Every row gives one point. A path goes straight from each point to the next, and from the last back to the first. The post is the endless flat space through its rows: a point in 2 columns, a line in 3, a plane in 4, and so on, so that a path can go around it. How many times does the path go around the post? Going back the other way cancels.
(in the rows, 128 means zero)

Post, one row:
[[135 134]]
Path, 19 rows:
[[127 116]
 [171 106]
 [177 159]
 [153 158]
 [150 136]
 [150  92]
 [ 95 116]
 [111 158]
 [157 170]
 [162 141]
 [135 114]
 [ 91 109]
 [105 151]
 [142 167]
 [189 149]
 [137 109]
 [ 95 103]
 [107 146]
 [117 138]]
Times around: 2

Post, 5 rows:
[[150 110  93 187  95 122]
 [121 126 115 113 133 140]
 [151 125 114 172 117 107]
 [137 135 137 142 131 155]
 [132 179 151  69 113 119]]
Path, 11 rows:
[[160 155 153 117 140 123]
 [156 186 115 106  75 114]
 [121 154 115 127 120 120]
 [130 146 143 150 112 104]
 [137  91 144 176 139 137]
 [192 143 123 160  93  96]
 [154 166  98 107  90 105]
 [152 151 100 140 123 106]
 [116 105  96 224 126 118]
 [137 109 143 182 109 122]
 [139 111 148 129 107 135]]
Times around: 2

Post (11 x 12):
[[ 95 107 134 140 110 105  74 130  87 144 110 158]
 [ 92 106 140 113  73  80 192 149  90 147 129  97]
 [100 152 136 149 110 114 131 145 148 142 112 144]
 [131 138 146 154 134 127 139  85 169 137  95 138]
 [114  76 111 146 137  97 101 160 143 128 164  70]
 [ 84 105 138 127 101  75 138 144 127  91 169 130]
 [120 137 156 115 114 130 137 128 165 108  93  99]
 [147 168 122 112 122 120 137 110 177 131  58 154]
 [141 126 118 163 153 144 129 131 160 115  65 138]
 [134 118 116 160  86 124  95 124 153 125 107 134]
 [130 104  98 148 142 167 132 137 137 127 166  98]]
Path, 19 rows:
[[ 95 137 131  98  57 111 147 104 128 151  89 111]
 [ 80  93 131 135 138 110 121 140 103 155 130 115]
 [ 96 133 125 158 170 118 146 150 157  97 122  88]
 [150 160 113 158  68 122 133 139 158 125  90 138]
 [174 124 123 177  77 114 137 117 119 124 102 168]
 [115 157 127 104 110 114 144 113 135 105 105  98]
 [ 98  92  97 207 139 107 150 120 173 119 106  98]
 [127 119 127 140 117 156 125 123 179 101 107 132]
 [127 141 166 132 131 124 152 136 153 194  60 117]
 [ 72 113 157  96 109 127 118 146 153 119 140  82]
 [ 87  94 101 137 110 164 112 132 101 169 134 109]
 [156 119 107 131  67 140 168 129 146 156  98 151]
 [106 163 146 114 129 110 126 185 131 157  63 136]
 [113 122 122 112  99  96 160 134  90 140 121 127]
 [136 123  86 119  76 106 157 115 123 165 138 106]
 [122 112  57 170 106 128 137 103 139 127 148 121]
 [147 159 116 169  75 110 120 156 167 166 101  77]
 [119 146 142 159 144  81 131 139 100 168 129 165]
 [129 162 107 154 119 134 121 148 177 117 120 112]]
Times around: 1
